Each wall is flat, endless, passes through zero and stands at right angles to its row. A trip goes straight from one point to another. List the walls that it crosses, first one first.

Walls:
(1): [60 -8 51]
(2): [ 9 26 31]
(3): [-41  12  25]
(4): [ -7 -59   0]
(5): [ 53  27 -22]
(6): [-26  27  41]
(7): [ 40 -42  14]
(8): [-15  20 -19]
Trips:
[-2 29 35] to [-25 -12 -18] => 8, 1, 2, 4, 6
[-52   1 -19] to [-35   2  32] => 2, 8
[ 21 -11   9] to [ 12 -32   7] => 2, 5
[-12 -41   6] to [ 3 -5 10] => 1, 6, 2
[ -7 -24 -13] to [ -9  -8 -53] => 8, 7, 5
[ -3  10 -23] to [-28  -7  11] => 3, 5, 6, 4

Walls:
(1): [-11  -5  -6  30 -18 -26  24 -36]
(2): [  7 -47 -24 -12   9  -7   0  -5]
(3): [-18  -1 -32  16   7 -21 -12  -6]
(4): [ 2  7 19 10 18 15 28 36]
(5): [-12  18  20  24   1 -22   4  17]
(6): [ 11   6 -11  12 -32  14   5  25]
(7): [ -1 -31 -35  24  -3 -47  12   3]
Trips:
[ 12  44  24 -24 -11 -42  11  39] to [ 34  -7  19  48 -23 -38  26  29] => 7, 1
[-27 -25 -27 -17   7   3 -41  -5] to [ 30 -49   3 -13 -19   7 -17  33] => 6, 3, 4
[  2   1  -2 -35   6  -2   2 -39] to [ 29   9  -1 -40  29   2  22   7] => 1, 4
[ 18 -22   6 -10  16 -13 -40 -18] to [ 22  43  -3 -13 -47 -40  -1 -31] => 1, 2, 5, 6
[-18   0  10  15   6  23  11 -26] to [-19  -6  15 -16  -9   7   5  36] => 5, 1, 6
[ 21  21   5  -6 -38  -1 -15  19] to [-11   8   4 -59 -21 -15  21 -10] => 5, 6, 2
[  9   2  27 -41 -29  -3 -37  -9] to [ -3 -26   5   4  -6  23   9 -44] => 2, 1

Walls:
(1): [ 14 -40  38  -8  30  11  36 -10   9   1   6]
(2): [ 21 -27  -5   8  22 -30 -10 -24  60  -5  -5]
(3): [ -7 -19  -3  19  -7  -9 -22  33 -22 -28  44]
(4): [ -4  10  -9  28  -2  -3 -31  -1   5  33 -27]
(5): [ 20   6  14  10   9  32  -6 -45 -38  -1   2]
(6): [-20 -22 -11  -1 -18 -25  12 -35 -46  -2  -9]
Trips:
[ 26 -24 -31  35  -7 -17 -44 -10   6 -19 -26] to [-31 -19  36 -30  20  26  -8  15 -20  22   8] => 1, 2, 4, 6
[-28   1  26   1 -29 -18  -7  57  -3   0  -6] to [ -8 -44  12  -6  10   6  15  50  17 -16  11] => 4, 1, 2
[ 47  21 -31  -5  -1 -34  -3  18 -38   3 -13] to [-14   0  -7  40  -3 -15 -34  20 -15  40 -22] => 5

Walls:
(1): [-21  24 -24  11   0 -24  13 -13   2  21   1   6  -8  14 -13  17  23  40]
(2): [ 15 -37 -26  10 -23 -14 -22  24 -13   8 -21  18  32  19 -28   8 -19  11]
(3): [ -9  -3 -27 -32  -3  -2  13  15 -22 -26   7 -50  14   1  -4 -16  47  40]
(4): [ 17 -15  22  -6  17  -2 -25  11  25  19 -17 -17   3 -14  15   5  40   7]
(5): [ 10  -3  45  13   3  -4  -8 -29 -20 -27 -16   4  41  16  -2 -23   8   8]
(6): [  3 -13  31 -12  22  19 -30  -6  10 -37 -29   1   6  -7  10  19 -28 -18]
(7): [ 18  -5  31   5   6 -13  10  39 -29  16 -16  60   1  -7  -6  30  12  29]
(8): [ 30  -2   9  18  -8  -8  22  18   6   1 -21   2 -21  11  14  -9 -28  15]
(9): [  6 -13  15  14 -28  -3   9 -24  -1  -1   8   6 -10  20 -18  18 -27  28]
(10): [  4   0   3  23   7  29   3   4  18   2  20   8  -7 -42  -9  12   5 -44]
(11): [ 31   8   3 -15 -23  11   2 -17  -9 -38  -2  36   0  20  19 -15   8   7]
Trips:
[  4   4  28  22  32   5  -3 -19 -14 -42  17  -8 -12 -14  16  37  17  19] to [  5  14 -11   1  -5  11  -4   4 -30  -2 -13 -16  19  22  -3  37  47  -5] => 9, 10, 6, 2
[ 10 -27  -2  24  11 -14   3  25  11  15 -16  -3  23  -5   6  16 -13 -16] to [-12 -28   4  21  -4 -20 -35  -9  24  -6   4  -6  -7 -19  -8  17   6 -35] => 8, 7
[-20 -12  19   7  33   0  13 -22  27 -30  -5   0   6   7 -13   5 -12 -25] to [-29   6 -20 -10   7 -15   4 -22   0  -8  -1  -6  20 -30  20  11   0   8] => 9, 1, 3, 5, 10

Walls:
(1): [ -5 -13   3   9 -35  17   5  51 -31 -29  20   9  33  26  29   1 -31 -24
   5  -1  25  35  10   0 -27  -6 -10  13   4   0   9 -25]
(2): [-36 -13 -15 -29  -4   5  -8 -18 -40   3   0   0  36  -4  20  19   0  -6
 -21 -23   1   8  11  -4  23  23 -15  -4 -50  -9 -22  28]
(3): [ 10   2  19  10 -22 -58  56   8  17  18 -31  -9 -20  11 -10  18  25  28
   5  -6 -18  22 -10   0  19  11 -18   0 -28 -26  16   1]
(4): [ 35  54   4  -8  11 -20  11   1  33 -10  35 -14  29   0  -2   0   1 -34
  14  15  27  15 -25   4  -8  33   5   5 -46  -6  -4 -16]
(5): [ 12 -23 -20  15  -8  -5  21  10   4 -13   7   7   9   6  16   1   0  -7
 -15  -2 -12   1   8  -5   6  15  30  24  -2   8   0  10]
(6): [-20 -39  -7  35  -9 -23 -48  27  25  14   5   3  -7   3  28  16 -26   8
  -4   3 -19  -6  10  -7   6  18  -5   1 -23  35  11  22]
(7): [  7  32   2  27  36   7  -1 -15  -7  -9 -25 -14  -6  18 -34   1  29 -10
   9 -27 -38 -29  21  21 -32 -11  -5  19  -2 -13 -18   2]
(8): [  6  14  10  17  17   0 -22 -13  35   5  -3  -9 -17 -10 -11  -9 -19  -3
  -1   4  -5 -19  -3 -26 -19   6  -5  10  11  24  25  -4]
(9): [  8  -2 -34 -27 -16  -5  11  -9 -23   6  26   9 -21 -11  14  21 -18  -1
   4   7 -25   3  39 -11  18  12 -18   7 -22  26 -29   7]
Trips:
[-19 -24  -5   1  13  26  -2 -24  24   9   3 -26  -2   3   8  -1 -19  11
 -10  22   4 -14  19   5 -38  16   3  -9   6   8  41 -14] to [ -6  25 -23   2  31  25 -20 -14  -4   3  16  30  -3  26 -11 -15   8  18
   0 -14   1  -6  -9 -13  21  19  18   9  17  25  19 -16] => 7, 5, 6
[ 23 -17  -7  12   1 -18  32  21 -21   5   3  -4  25  19  23   2 -20   7
 -14  16  20   3   1  -1  10   5  -4  17  -2  -6 -40 -12] to [  4 -10   0  31 -26  -3  -6 -12 -13  -2 -11  37   2 -12  11  13 -10  51
  11 -11 -13  16   2  22 -23  27   4  -6  12  41 -11  27] => 6, 4
[ 21   3  17  -5  10   8  -1  47 -17  -3   8 -22  48   7  10  -8  29  12
  20  -1  24  18   1  -8  34  11  14  36 -24  20 -19   2] to [  6  31  15  -2   1  10  -3  45  20  26  36  -7 -16  24 -15  35   5  10
  -5 -26 -21  15  34 -10 -19 -22  26   5   3 -38 -19 -12] => 7, 9, 2, 5
[ -1  -6 -14 -25  22 -14 -19 -23 -30  11  -8   5  -4  22  43 -16  22 -15
  14   0 -12  18 -13   9  45 -13   9  -6 -14  -9 -19   2] to [-14   9 -24  -1 -30   2  -5  14 -37  -5  -4 -13  -9   5  17  -3   3  -8
   1 -13  25 -10  22   8   6  26  -1  19   0  -3  23   3] => 5, 1, 6
[ 19 -15  -6  28   8  -2 -17  13 -33 -24 -16 -11  -1 -32  -5  18   5  21
   7   9   4  12  -2  -2 -40  18  17 -24   4   8  31  14] to [  9 -14   7   8 -14   5 -53  14  20 -13 -10  24 -18   5  20  34   2  28
   0   7 -31   9 -12  -3  11  24  28   8  18  22  -6  20] => 7, 1, 9
